Each row of a before or after table is a point. One or more steps were done to the points. Then noise was added and the rows were shuffled. The steps act on columns, c1 being the first. What was done? A step turns or swaps two columns, mirrors them in a line or flattens them onto one, adds a multiple of one to another, or multiplies or shifts one. Angles are multiples of 10 degrees, from the lower column toward the higher: turns from -170 to 170, lines from 10 to 170 but not 90. Use the fewest steps. Two steps may share a column if one is a turn and the other turns, adds or multiplies; they go together, in the order done. Otherwise the lowest column goes first.
In the rows, 128 means zero.

Before (10 x 3):
[[107  82  82]
 [151 131 147]
 [ 68  94  54]
 [131 134 160]
 [102  49  92]
 [163 136 158]
 [ 89 116 137]
 [100  78 125]
 [131 130 156]
 [117 133 103]]
After, 10 rows:
[[ 82  75  93]
 [ 70  80 134]
 [198 139 152]
 [108 128 102]
 [170 135 146]
 [ 53 117 139]
 [ 11  82  58]
 [ 79  44 105]
 [133 135 155]
 [132 143 163]]
Steps: multiply c1 by 2; turn c2 and c3 by -10 degrees

Before, 14 rows:
[[156  49 195 114 106 202  97 130  74]
 [165 165 132 198  75 132 105 213 183]
 [138 128  84 108 169 185 132  98 100]
 [140 178  96  96 175 207 182 180 123]
 [153 173 163 196  90 134 170 113 110]
 [120 124  77  94  90 125 184 221 126]
 [ 68 153 165  78 117 142 166 106 116]
 [182 108  84 166 128 106 102 216 154]
 [136 173 144 134  68 210  80 171 112]
 [ 89 163  98 179  99  92 117 217  79]
 [192 164 154  96 124 190 102  96  56]
 [173 157 100 137 151 212 173 172 141]
 [188 137 129  85 102 136  66 147 133]
 [103 130 166  67 149 159 122 170  98]]
After, 14 rows:
[[174 151 102 217 153 141 172 166 142]
 [136 174 142 210  71 134  83 170 113]
 [185 112  87 105 127 165 103 215 158]
 [188 137 130 136 104  82  63 140 134]
 [106 129 172 164 151  66 121 170  94]
 [187 167 155 189 125  98  99  97  53]
 [150 170 166 134  93 193 167 111 108]
 [162 165 133 130  73 200 101 215 183]
 [ 85 162 102  92 104 181 114 218  82]
 [155  47 189 203 104 117  98 126  74]
 [133 125  83 182 174 110 128 100 101]
 [ 69 153 166 143 121  81 167 102 114]
 [138 178 100 207 177  95 185 182 121]
 [122 124  77 130  92  88 180 224 129]]
Steps: swap c4 and c6

Before, 9 rows:
[[ 41 171 104 120 116 123  51 111 206  82  51 125 115 184]
 [164  98 150 123  96 121  89 175  81 148 108  69  75 147]
 [189 166 187  96 107 139 136 232 150  72 100 118  69 111]
 [159 114 129 169 165 129 133 115 172  73 143  69 146 177]
 [ 86 121 137 120  48 105 142 191 166 109 110 185 175 128]
 [129 152  67 133  87  99 137  99 123 151 178 192  97 159]
 [151  89  93 135 142 149  94 201 135 138 184  52 135 141]
 [181 133  77 149 100 120  82 186  73 195 128  63 193  48]
 [110 203 104 159 158 150  71 111 184 206  81 134 198 134]]
After (9 x 14):
[[124  90 130 177  75 127 131 117 101 168 139  74 102 176]
 [102 107 142  96 109 104 141 192  81  47 111 187 101 126]
 [162 153 151 147 149 121  91 178 204  94 107  67 130 147]
 [144 118  91 146 135 155  93 205 139 140 186  50  92 144]
 [128 126  69 133 152  97 134  98 143  86 177 190 165 157]
 [192  94 188 144  72 141 137 234 153 108  98 117 190 109]
 [155 200  75 179 199 122  83 185  91 101 130  62  98  51]
 [ 93 109 103 144 206 150  71 113  15 158  83 138 159 133]
 [ 66  57 106  66  83 123  51 111  91 115  53 127 170 181]]
Steps: turn c1 and c4 by 40 degrees; turn c2 and c13 by 120 degrees; turn c2 and c9 by 110 degrees; swap c5 and c10

Before:
[[164 183 138 155 172  86 128 154 132 135 152 185 163 166 107 189 162 139
  144 127 210 183  98  94  55 145  88 148 187  73  78 121]
 [111 148  85  64 129  75 154 143 122 131 112  71 179 192 126 136  70 196
  123 134 129  75 120 121  47  83 120  84 182 111 164 107]
 [123 149 175 102 192 174 131 124 180 117  91 169 116 117  77 178 134 113
   66  58  89 124  80 170 143 134  64 160  89 118 137 129]
 [133  65 178 168 182 105 164 152 157 201 119 211 197 128 100 117  51 119
  153 134 135 167 153 131 138  67  42 154  87 180  48 152]
 [177 172 214  32 185 101 205 136  50  99 119 145  91  80 161 128  79 187
  185 109 197 172 135 159 170 171 140 202 124 129  87  84]
 [ 74  74 119 100 162  64  68 128 176 100 148 102 111  80 181 178 137 177
   76 169  98  97 184  70  89  88 129  89  99 128 101 114]
 [ 84 127 103 142 150 133 202 125 142  95 158 154 108 148 132  90  95 146
  185  74 123  47  99  62 151 159  41 139 154  70  95  77]
 [163  83 172 156 144 162 185  82 151 179 129 166 157 157 168 169  68 153
  190  91  92  49 101 109  89 124 103  96  73 183  93 129]
 [121 183 174  70 213 141 129 190 104 152 114 160 138 152 197 111 132  64
  187 182  87 141 104  92 103  90 123 156  92 197  41 197]
 [156 163 164  62 137 155 122 153  45 187 123 132 129 207 121 145  87 157
  128 145  67  65 198  59 124 157 136 132 133 100 168 160]
 [ 70  95 104 126 227 127  92 186 141  99 154  92 201 112 151  66  50  87
   70 161 138  81 163 176 132  77 128 219 202 168 114 145]]
After, 11 rows:
[[ 56 170 220  34 185  98 207 138  49  97 122 141  93  77 144 126  76 188
  182 112 198 169 136 159 173 165 139 204 125 128  85 114]
 [174  96 104 124 226 127  92 181 140  99 157  92 204 112 171  64  50  87
   72 165 136  81 162 178 104 107 127 219 202 168 113 154]
 [105 180 138 154 173  85 127 152 129 136 152 187 160 164  97 191 162 138
  141 129 210 183  98  91  92 100  86 148 185  76  76 112]
 [100  84 174 158 145 161 184  82 148 180 128 167 155 158 156 169  68 152
  187  91  95  48 102 108 104 109 102  98  72 185  94  89]
 [117 128 105 142 149 132 201 127 140  96 159 156 110 145 146  91  97 146
  185  74 123  46 100  60 156 153  43 137 155  72  93 194]
 [150  65 177 168 181 107 162 154 158 199 119 209 198 129 100 119  50 119
  154 135 136 168 152 130 105 108  45 157  90 183  49 118]
 [137 163 166  63 136 155 122 152  47 186 125 129 130 208 112 145  83 159
  127 140  64  64 197  59 139 138 137 132 133 102 168  90]
 [143 152 177 101 191 173 130 127 182 116  90 171 113 116  81 177 138 114
   65  58  88 123  78 169 138 136  63 160  88 119 137 144]
 [137  77 119  99 157  61  68 126 175  98 147 102 112  82 199 179 136 175
   75 166  99  94 188  70  85  92 133  86 100 128  99 163]
 [123 149  84  64 129  76 153 144 120 130 108  70 177 193 132 136  69 195
  123 135 129  72 120 125  60  68 120  86 181 112 164 156]
 [172 182 174  69 214 143 130 194 104 150 114 161 139 154 197 110 133  64
  188 185  87 141 103  91  98  99 124 158  95 196  43  69]]
Steps: turn c1 and c15 by -20 degrees; turn c1 and c32 by -130 degrees; flatten c25 and c26 onto the line at 40 degrees

Before:
[[ 90 118 107 137 142 119 134 130 129 138 129 124 130 139 123 135 135 145
  130 149 143 116 101 127 100 154 118 162 117 142 136 155 113 130 145  97
  115 147 143 132 127 117 124 134 118 114 110 128 102 117 110  52 113 118
  132 134 122 130 100 106 119 137 127 120]
 [159 145 153  80 156 118 135 109 161 140 129 119 146 125 130 125  98  68
  163 107 147 135 121 116  89 155 124 139 109 110 106 112 118 133 131 126
  101  71 131 116  80 132 127 133 129 112 123 129 117 154 125  46 156 114
   73 150 106 132  97  93 130 131 117  73]
 [103  78 152 139 159 129 120 119 112 133 124 139 140 141 123 146 138 141
  106 113  44 147 104 132 109 156 116 130 118 142 148 133 124  75 130 121
   89 151 138 127 107 120 110 121 109 124 115 133 102 124 141 147 159 113
  137 120 108 128  98 116 137 109 112 119]
 [142  96 126 136 161 140 120 131 137 127  81 141 129 141 128 135 135 108
  107 123 148 143 124 137 131 122 210 106 136 134 148 135 128 115 101 161
   90 102 151 113 111 178 138 119 124 110 142 110  88 158 138 130 128 113
  138 118 123 137 136  99 118 108 136 121]
 [110 148 152 145 161 117 127 128 114 144 120 114 136 105 153 148 129 101
  106 117 130 104 121 114 110 146 120 157 120 140 127 140 129 119  84 103
  126 147 107 125 109 125  60 100 105 123 133 128  84 161 108 112 131 113
  144 152 126 133  96  94 116 132 129 123]
 [ 84 135 134 144 157 125 124 166 105 131 117 129 162 141 121 149 141 149
  106 109 122  94 157 136 104 126 133 116 141 146 116 142 125 135 142 146
  141  84  96 127 130 116  78  94 114 112 100 138  86 144 136  95 104 113
  115  92  94  98 120 156 119 132 116 121]
 [155 135 140 139 138 129 126 111 116 141 119 103 153 141 121  87 137 134
  119 110  87 150 116 121 110 136 116  95 129 136 101 151 124 125 128 149
  128 109 119 113 124 124  79  99 116 151  99 140 117 150 115 147 143 122
  149 117 139 127 153 100 111 140 160 116]
 [155  65  64 105 140 141 138 109 116 124  98 133 134 136 129 148 121 143
  114 104 146 138  99 136 165  77 125 141 188 134 109 146 115 131 132 139
  100 152 147 130 103 125 137 110 155 108 109  84 109 136 125 148 112 175
  146 148 128 124 146 111 122 128 113 125]
 [160 120 102  84 143 147 147 120 130  81 107 140  95 117 139 106 133  92
  139 105 108 138 110 129 157 154 113 159 163 110 142 130 127 133 134 158
  141 151 100 118 133 144 136 100 109 125 131 139 121 145 108 133 143 176
  148   7 137 116 109 119 113 143 170 114]
 [136 135 146 144 156 118 126 113 212 110 103 117 157 128 145 138 124 143
  117 133 121 144 101 134 130 143 113 139 108  19 113 103 127 116 144  97
  127 139 140 111 126 144 135 130 113 143 115 130 133 159 136 114 156 168
  147 138 107 102 109 130 120 146 121 108]
 [151 110 144 142  62 168 138 195 100 140 124 128 157 121 137 139 112 143
  134 122 141 133 117 128  89 142 124 155 107 137  92 136  40 130 102 146
  133 128 107 111 115 124 141 129 106 119 104  82  86 117 121 120 139 138
  147 123 134 128 144  93 116 135 166 117]]
After:
[[160 121 102  84 143 146 147 121 130  81 107 139  94 117 139 142 133  92
  139 105 108 139 111 129 158 154 144 159 163 116 142 131 127 133 134 158
  141 151 117 118 133 144 136 100 109 124 130 138 121 145 108 133 143 190
  147   7 137 116 109 119 112 143 170 114]
 [110 148 152 145 161 118 127 128 114 143 120 114 136 104 152 133 129 100
  105 118 130 128 121 113 110 146 135 157 120 136 127 140 128 119  84 104
  126 147 154 125 109 125  59 100 105 123 133 104  84 161 108 112 131 109
  144 152 126 133  96  94 116 132 129 123]
 [ 84 136 134 145 156 125 125 166 105 132 117 129 162 141 121 137 141 149
  106 109 122 138 157 136 104 126 123 115 141 141 116 143 124 135 143 146
  141  85 158 127 130 116  78  94 114 112 100  94  86 144 136  95 103 108
  115  92  94  99 119 157 119 132 117 121]
 [136 135 146 144 156 118 126 113 213 110 103 117 157 128 145 122 124 142
  117 132 121 130 101 134 129 143 142 139 108  51 113 104 127 116 144  97
  127 139 134 112 126 143 135 130 113 143 115 145 134 159 136 114 156 181
  147 138 107 102 109 130 120 145 121 108]
 [155 135 140 139 138 129 126 111 115 141 119 103 154 141 122 137 137 134
  119 110  88 140 116 120 110 136 140  95 129 134 101 150 124 125 128 149
  128 109  92 113 125 124  79  99 116 151 100 150 117 150 115 147 144 121
  149 118 140 127 153 100 111 140 160 116]
 [151 109 144 141  62 168 138 195 100 140 125 127 157 121 137 134 112 143
  135 122 141  82 117 128  89 142 131 155 107 135  92 135  40 130 102 145
  133 128 146 111 115 124 141 128 106 119 103 134  86 117 121 120 139 141
  147 123 134 128 143  93 115 135 166 116]
 [ 90 118 106 137 142 119 134 130 128 138 129 124 129 139 124 121 135 145
  129 148 143 128 101 127 100 153 137 162 117 138 137 155 114 130 146  96
  115 147 130 132 127 117 124 134 118 115 110 117 102 117 109  51 113 116
  132 134 122 130 100 106 119 136 127 120]
 [103  78 152 140 159 129 120 119 112 133 123 139 140 141 123 121 138 141
  106 113  45 133 104 132 109 156 140 130 117 138 148 133 124  75 130 122
   89 151 142 127 107 120 110 122 110 124 115 147 102 123 141 147 159 108
  137 120 108 129  98 116 137 109 112 119]
 [159 145 153  80 156 118 135 108 161 140 129 119 146 125 130 127  98  69
  163 107 147 128 121 116  89 155 132 139 109 115 106 112 118 133 131 127
  101  72 124 115  79 133 127 133 129 112 124 135 116 154 124  46 156 110
   73 151 106 132  98  92 130 131 117  72]
 [155  65  64 105 140 142 138 110 116 124  98 133 134 136 129 118 120 143
  114 104 145  84  98 136 164  77 131 141 188 132 109 146 115 132 132 139
  100 151 139 130 104 125 138 110 155 108 109 139 108 136 124 148 112 188
  146 148 128 125 147 111 123 128 113 125]
 [142  95 126 137 162 140 120 131 137 127  81 141 129 142 128 118 135 108
  107 123 148 110 124 137 131 122  46 106 136 132 148 135 128 114 100 161
   90 103 127 113 111 178 138 119 124 110 142 142  88 158 138 130 128 109
  138 118 123 137 136  99 118 108 136 121]]
Steps: turn c16 and c39 by 110 degrees; multiply c16 by 0.4; swap c22 and c48; multiply c27 by -1; multiply c30 by 0.7; multiply c54 by 1.3
